Every row gives one point. The last column is the point's height on a tilted bowl or saddle (a function of degree 2), plus a little noise. Count its main directions that bend up, bend down and stay straight.
In the rows, 128 means zero.

Points, 12 rows:
[[ 76  71 189]
 [106 178 160]
 [143 159 147]
 [144 160 148]
 [120 197 174]
 [127 192 168]
 [124 149 141]
 [ 84 106 159]
 [ 39 146 205]
 [126 126 139]
 [ 98 190 173]
 [146 166 152]]
Directions: 2 up, 0 down, 0 straight

Points (15 x 4):
[[178 118 140 142]
 [134  99 195 157]
 [ 68 172 116 165]
 [112  98 120 135]
 [ 58  69  78 209]
 [107 120 119 129]
 [111 117  92 139]
 [179 122 117 144]
 [165 102 102 147]
 [ 67 125 127 151]
 [141 176 114 142]
 [228 153 118 196]
 [157 194 134 159]
 [179  56  75 212]
 [122  73 156 153]]
Directions: 3 up, 0 down, 0 straight

Points (24 x 5):
[[131 110 189 231  89]
 [134 189  88  70 149]
 [ 67 155 133 230  12]
 [120 121  28 132 181]
 [110 132 128  59  93]
 [138  88 162 129 154]
 [ 21 128  80  76  35]
 [ 85 111 146 125 118]
 [155 136 128 106 127]
 [179 123 148 104 112]
 [106  44 101 106 169]
 [133 144 162 117 146]
 [127 171 106 109 151]
 [150 156  99  85 127]
 [135  80  90 110 152]
 [ 99 146 102 137 135]
 [193 107  88 121  92]
 [142 113 180 184 139]
 [115 162 111 140 143]
 [146  80  79 112 153]
 [152 192 148 179 137]
 [106 113 156 214  79]
 [166  57 104 106 147]
 [117 164  78 140 152]]
Directions: 2 up, 2 down, 0 straight

Points:
[[136 103  55 118 123 110 113 101 146]
 [ 65  59 121  93 141 154 159 182 164]
 [ 80  97 110 131 124 114 182 114 139]
 [132 127 102  97 129 119  94 122 124]
 [117 129  63 172 154  82 125 145 159]
 [158 133  66 151 136 193 177 154 151]
 [119 106 155 100 122 115 139  28 177]
 [135 182 120 130 113 117 100  99 152]
 [109 193 137  61 126 124 142  58 177]
 [141 187 140 172 105 143 159 121 154]
 [152 142 143 176 115 139 118 209 169]
 [139 145 127  83  40  84 102 147 199]
 [ 96 117 187 138 114 144 133 115 126]
 [ 71 165 180 147 116 146  75  97 116]
 [161  56 207 103  70 154 116 151 200]
 [162 119 175  89 197  98 143  88 167]
 [180 112 160 129 101 186  78 109 127]
 [111 146  80 182 168 152 183  78 170]
 [ 94 123  87 145  67  20  82 118 196]
 [130 150 175 106 126 107 110 141 137]
 [ 86 130 141 152  83 153 114 176 138]
 [158 107 147 152 127 125 135 163 129]
 [140 155 140 112  57 149 168 203 213]
 [180 106 104 107  98 112 127 171 126]
 [179 131  83 139 125 159 122 155 116]
 [ 97 104  84 152 146 165 121 136 134]
 [ 96 141 103 203  99 130  96  83 134]
 [200  76 102 162 166 108 135  96 107]
 [122 127 116 175  85 177 169 160 160]
 [115 140 146 161 144 137 114 123 120]
 [183 125  89  95  59 211  52 109 180]
 [ 97 203 148 167 159 183 108 138 153]
 [152 166 164  64 114  79 101 118 159]
 [140 161 112 112  80  99 156 156 163]
 [165 158 143 133 121 105 106 133 133]
 [102  46 127  96  68 138 115 128 194]
 [167 145 108 131 202 110 128  80 167]
 [ 97 149 116 116  86 110 132  96 138]
 [104 138 103 113 103 116  77  73 150]
 [161 119 165 173 122 177  89 163 137]
 [103 122 145 152 172 149  62 151 137]
 [163 152 106 157   7 130 165 145 239]
 [149 150 176  93 172  92 192 177 181]
 [151 109 120 184 145 105 157 128 132]
 [ 87 114  96 142 136 166 166  72 148]
 [ 91 155 117 149  47 114 173 156 181]
 [118 133 154 142 148 133 126 112 122]
 [175 131 109 132 147 165 156 139 114]
 [132 121  69 172 157 121 158 140 151]
 [134 141 115 104 100 188 103 115 140]
 [115  97 100  97  21 141  75  97 229]
 [185 119 126  96 148 134 130 112  99]
 [131 134 159 118 128 117  56 102 143]
 [ 91 177 106  75 181 121 186 126 151]
 [110 148  71  99 132 109 144 125 134]
 [137 122 118 103  43 117  68 174 202]
 [145 173 142 117 194  71  74 108 192]
 [104 127 136 135 109 131 194 120 139]
 [142 199 101 193  96  86 138 127 182]
 [111 114 173 101 154 119 130 135 129]]
Directions: 6 up, 1 down, 1 straight

Points, 70 rows:
[[139  93 117 184 113 196  81  92 170]
 [131 114 132  68 112 135  72 142 151]
 [111 145  94  88 135 179 138 139 147]
 [ 94 142 144 124 193 151 210 121 169]
 [249  61 117 139  76 146 102  64 231]
 [127 181 116 122 111 105 146 140 152]
 [139  71 143 133 134 125 136 125 150]
 [105 167 150 106 172 143 119 149 154]
 [156 135 204 119  93 143 158 139 171]
 [ 82 157  47 162 124 101 124 185 211]
 [153 129  69 117 165 165 113 131 168]
 [ 73 132 129  86 113 165 148 120 148]
 [138 140 100 120 190  97  83 150 164]
 [134 177 155  81 196 118  41 103 197]
 [101  86 150 111 131 136 154  65 157]
 [119 188 107 181 133 138 116 158 171]
 [ 95 102 148 106 153 119 118  86 148]
 [112 119  90 135 186 108  30 175 202]
 [144 151 118 194  96 103 146 152 159]
 [ 89 156 118 125  98 102 111 164 155]
 [105 119 175  81  99 154 128 173 155]
 [222 162  92 159 126 116 143  73 200]
 [147 137 136 199 175 117  88 117 160]
 [152  98 116 140 169 129 117  91 152]
 [130 130 101 211 145 121  95 135 160]
 [114 155 124 140 157 162 118 149 150]
 [134 106 130 136 127 120  99 122 143]
 [131 146 134  57 163 150  86 152 153]
 [ 76 171 123 106 163 100 129 144 154]
 [129 132 108 111 207 119  98 109 161]
 [117 146 148  99 173 127  82 114 156]
 [ 67 131  90 145  93 132 160  79 171]
 [107 130 145 122 195 149 152 118 153]
 [109  86 125  78 162 103  56 174 174]
 [187 119 106 130 110 103 124 112 155]
 [142 143 113 154 112 127  76 125 159]
 [116 100 221 146 175 140 166 103 191]
 [115 150 137  93 109 124  77  94 153]
 [146 174  76  80 129 122 136  90 159]
 [101 143 138 165 126  72 139 189 153]
 [ 90 170 143 124 153  80 141 213 169]
 [ 71 118 111 109 118 161  92 180 170]
 [113 137 158 151 137  94  75 168 157]
 [178 116 147  56  95 121 118 181 153]
 [116 145  92 114 115 161 171  89 153]
 [131 155  94 155 104 169 160 179 163]
 [ 91 168 107 102 141 165 126  96 156]
 [130  93 148 151 141 185 101 105 157]
 [161 106 129 167  95 144 107  94 157]
 [178 171 149 116 183 165 131 129 170]
 [147 117 166  85 164 165 105 141 159]
 [143 150 117 175 104 133 117 116 153]
 [116 106  57 101 120 139 150  93 168]
 [129 149  78 179  94 139 131 132 169]
 [172 155 153 125 152 128 126 151 155]
 [162 146 132 102 129  70 123 109 140]
 [193 116 159 148 130 127 117 116 163]
 [185 170 113 133 156  60 132 132 166]
 [141 100 165 108 168 156 136 147 156]
 [156 137 159  78  97 176 134 135 144]
 [153 113  70 182 120  78 135 132 170]
 [139 131 168 194 190 124 110 139 159]
 [107 217  84 115  87 189 105 140 192]
 [177  90 144 106 157 153 161  92 162]
 [147 106 171 112 147 169 133 180 160]
 [128 168  87 116 135 109 150  78 160]
 [168 177  51 164 119 183 102 191 216]
 [190 147 132 189 187 176 164 171 180]
 [171 147 158 144 132 102 122 145 154]
 [136 124 104  76 128  94 141 148 137]]
Directions: 6 up, 0 down, 2 straight

Points (61 x 9):
[[157  99 129 115 123 124 150 172 109]
 [186 113 131 223 182 131 122 125  60]
 [224 114 112 125  94 184 164 168  67]
 [145 172  89  90 125 154 125 107 116]
 [107 132 113 118 117 177 121 124 110]
 [201  92 149 131 140 112 133 143  87]
 [ 75 124 148 137 154 183 158 107  79]
 [107 168 104 133 118 110 177 134  99]
 [116  92 146 140  90 135 163 127  94]
 [180 145 107  88 142 150 181 200  76]
 [173 138 124 128 111 178 129 170 113]
 [170  56  77 101 144 140 144 159 101]
 [173 169  91  81 113 144 151 152 104]
 [150 130 152 110 141 126  59 117 100]
 [ 89  92 146 176 134  86 151 149  76]
 [170  95 102  79 161 102 102 160 113]
 [140  96 109 103 182 112  52 143  93]
 [142 158  97 112 129 109 106 145 104]
 [115 162 118 143 121 116 110 114 101]
 [165 141 115 191 156 108 155  88  96]
 [117  88 157 111 152 152 130 115 104]
 [167 209 100  80  55 134 133 126 131]
 [ 98 142 120 167 101  91 136 147  72]
 [158 134 122 154 144  96 133 146  98]
 [127 147  83 149  84 113 113 100 133]
 [144 119 174 152 117 197 137 178  80]
 [111  85 143 106 123  63 153 147 144]
 [164 157  94 150 169 119 187  94  92]
 [124 108  95 143 115 141 117 179 107]
 [129 160 151 169 161 120 177 119  99]
 [151 181  99 167 135 118 102 155  95]
 [116 112 117  70 123 120  80 121 109]
 [ 70 138 175 119 139  97 141 107 100]
 [ 46  95 136 129 131 139  90 169  46]
 [ 91 147  82 161 168 122 184 117 108]
 [123 139 126 125 192 154  73  65  69]
 [ 69 184 147 143 185  96 161 165  71]
 [107  79 160 138 164 148 186  58  88]
 [151 142 175  98  50  97 249 125 147]
 [145 137 174 166 105 118 159 166  80]
 [148  57  55 204 191  87 121 102  29]
 [ 96 125 148 150 123  63 113  80 103]
 [106 116 119 120 109 146 112 148 103]
 [ 80 185  77  93 120 142  71 142  58]
 [159 138 149 166 146 144 131  96 105]
 [ 53 144 122 166 158  90 160 181  61]
 [178 109 147 148 187 141 124  87  75]
 [142 159 112 140 142  92 108 161  86]
 [106 119 155 164 165 153 163  86  93]
 [107  84 173 152 124 167  85  82  59]
 [123 139 174 124 168 180 172 144  92]
 [158 152 101 154 126 125 139 109 120]
 [152  70 149 119 168 131 151 145 109]
 [195 139 133 147 127 144 154 168  81]
 [124 123 130 151 135  69 122 147  92]
 [ 85  97  87 117 175 128 115 157 121]
 [ 91 117  77 165 188 141 195 183 126]
 [104 115 112 146 114 112  89 101  90]
 [127 106 101 110 128 111 110 147 115]
 [ 97 121  68 136 160 146  88 135 115]
 [108  94 161 114 138 162 154 155 101]]
Directions: 2 up, 4 down, 2 straight

Points, 71 rows:
[[101 125 132  95 117 178 132 133 106]
 [102 123 128 146 132 154 106  91 105]
 [105 141 127 217  96  89  63 171  67]
 [109 137 126  97 108 151 114 153 112]
 [152 115  99 173 150 133  97  61  93]
 [130  79 101 155 165  74 147 115  81]
 [ 97  87 124  94 167 126  98 137  92]
 [ 99 216  97 140 176 132 208 100  19]
 [142 165 119 100  90 112 131 100  93]
 [166 170 173  85 154  94 130  95  81]
 [188  75 162 142 105  94 142 165  78]
 [ 90  98 128 117 128 113 163 163 112]
 [120 159  63 135  99 139 183  80  73]
 [112 127 166 150  90 200  91 133  77]
 [116 175  48 132 113 138 158  90  67]
 [147 180 158 164  88 132 217  90  79]
 [123  99 172 144 113 119 185 135 128]
 [109 116  94 124 155 151 125 134 116]
 [ 74 136 163 135 172 170 120 111  93]
 [122 153 151 154 109 179 155  91 100]
 [171 141 127 118 134 104  75 172 127]
 [ 73  76 176 190 146 188 135  77  44]
 [148 132  99 102 153  92 152 147  99]
 [152 121 168 169 156 117 141  89  98]
 [136 102 111 153  98 182 145 159 115]
 [ 61 145 165 193 104 175 116 147  71]
 [137 146 125 132 185 180 126 137 121]
 [142  86 112 167  91  53 133 134  89]
 [157 119 112 128 114 152  89 132 114]
 [110  92 183  90 139 116  90 196  61]
 [111  52 139 121 149 141  69 158  53]
 [ 54 118 137 170 135 106  72 164  77]
 [ 90 137 128 134 149 131 180 205 105]
 [118 133 112 140 140  60 139  43  93]
 [134 117 122 180 114 132 138 129 112]
 [115 169 117  85 164 101 117 165 116]
 [146 154 157 138 161  93 139 103 103]
 [120 128 167 133 119  95 152  84 118]
 [142  98 131 157 107 107 154 133 118]
 [ 78  98  99 163 117 162  82  89  60]
 [147 156 174 103 159 164 134 148 106]
 [164 137 160 140 120 122 156 103 109]
 [ 93  58 123 136 113 171 179 111 119]
 [185 100 126 179 116 103 120  92  95]
 [161 125 143 120 132 107 103 193 107]
 [ 88 149  97 131 149 133 133 136 114]
 [ 84  96 107  93 127  71 145 110  99]
 [143 135 148 127 119 123 149  82 114]
 [ 67 207 122  55 170 181 125  73  54]
 [137 145 145 126  66  80 105  63  89]
 [129 131 120 120  89 171  70 177  98]
 [139 158 116 140 112 157 115 134 122]
 [127 110 139  68  74 165 146  75  81]
 [103  97 134 141 113 116 135 169 111]
 [127 156  54 113 120 180 123 147 113]
 [123 110 200  87 162 127 200 103  79]
 [135 129  72 109 122 155 105 119 110]
 [ 83 150  99 161 115  87 128 142  93]
 [177  97 121 141 135 177 160 170 110]
 [131 184 104 124  86 129 197  82  67]
 [145 146 128 154 128 148  98 173 134]
 [169 100 157 141 154 150  95 116  99]
 [160 102 121 121 105 130 120 107 108]
 [127 173 115 249 130 125  59 131  70]
 [202 138  40  96 112  94 129 124  69]
 [130 142 148 173 106 158 101  96 100]
 [143  62  94 167 166 137 136 123  77]
 [158 158 110 113 109 101 145 141 102]
 [109 180 109 111 141 132 100 122 126]
 [145 136 127  95 135 122 175 112 103]
 [165 121 129 119 148 123 139 122 111]]
Directions: 1 up, 6 down, 1 straight

Points:
[[156 109 106 179 158 197 122 164 133]
 [ 90 126  64 161  38 135 135  46 131]
 [171 133 124 133 125 127  85 101 110]
 [119 107  88 141  99 107  65 113 116]
 [192 153  98 185 134  88  91 111 101]
 [127 105 167 112  69 158 148 140 123]
 [120 153 105 129  59 142  83 136 122]
 [115 131 163 103 132 123 169 140 142]
 [106 146 135 188 110 152 148 149  93]
 [148  79  71 115 132 157  92 110 105]
 [124 144  91 171 144 131 123 125 132]
 [ 56 155 100 150 167 124  22 106  25]
 [131 120 153 145 126 152  97 113 117]
 [145 179 140 128  89  95 143 131 123]
 [159  89 100  99 163 121 116 126 115]
 [154  71 152 161 150  58 196  80  47]
 [126 165  77  87 111 124 101 101 143]
 [141 106  66 172  98 136 146 116 117]
 [112 125 109 110 103 123  97 139 129]
 [136  70 183   7 154  39 135 142  32]
 [123 166 133 146 104 156  70  98  94]
 [ 45 110 112  98 175 164 165 111  67]
 [175 109  74 109 124 156 151 170 106]
 [162 126  30 157  93 116 164 116 155]
 [133 124 125 158 118 118  98 214  83]
 [178 122 158 105 130 146 183  97  96]
 [109 133 111  96 143  96 138 198  96]
 [155  97  69 105 168 195 126 166 125]
 [129 141 161  97  78 124  97 125 136]
 [152 172 100 188 125 198 143 134  99]
 [118 213 144 118 167 232  14 131  24]
 [142 212 110 140 107  88 158 120 112]
 [111 130 121  46 124 149 144 143  98]
 [113 154 114 117 127 100  76  94 121]
 [111 126  85 125 139 156  84 116 118]
 [156 142 160 123 121 167 163 116 116]
 [ 49  94 156  98  71 182 126 135 105]
 [221 175 154 135 139  79 162 140  46]
 [141 107 167 100 148  76 173  60  90]
 [192 151 176  84 115 119  91 178  72]
 [141 179 171 105  89  87 145 144 126]
 [127 131 150 181 155 105  86  87  86]
 [ 66 173 124  86 116 145 111 145 114]
 [102 122  87 203 234 167  68 102 110]
 [197 145 134  84 153 128 145 139  99]
 [179 129 182  99 142 173  87 162 117]
 [ 99 145 154 117 141  77 102 134 123]
 [121 120 131 202 156 142 105 153 102]
 [ 98 119  72 101  94  59 136 119 164]
 [136 162 134 111  79 101 161 109 140]
 [184 155 189 200 137  86 157 111  49]
 [176 117  74 129 152 147 152 131 142]
 [ 98  97 196 128 131 184 123  71 109]
 [132  61 118 120  63 147 163 104  84]
 [ 94 170  84 123 162 157 101 127 123]
 [ 61 100 117 205  83  96 144 116  65]
 [ 89 153  65 195 169 158 196 154  91]
 [126 121  88  35 114 108 181 120  88]
 [123  74  88 185 147 112 116 140  92]
 [137  64 161  74 101 112 134  98 111]
 [175 157 175 142 134 149 141 136 120]
 [139  94 144 137  30 158  99  93  79]
 [184 152 161 147 107 199 175 135  72]
 [ 98 168 138 189 107  86 117 104  94]
 [147 183 198 116  72  90 122  91 122]
 [157 159  96 129  95 129 118 112 133]
 [168 202  93 171 126 161  50 137  92]
 [146 234 139 160 182  66 197 188  23]
 [210 132 215  75 106  88 112 121  65]
 [ 91 116 141 149 154 128 120 122 119]
 [152 143 171  93 156 128 178  92 116]]
Directions: 2 up, 6 down, 0 straight
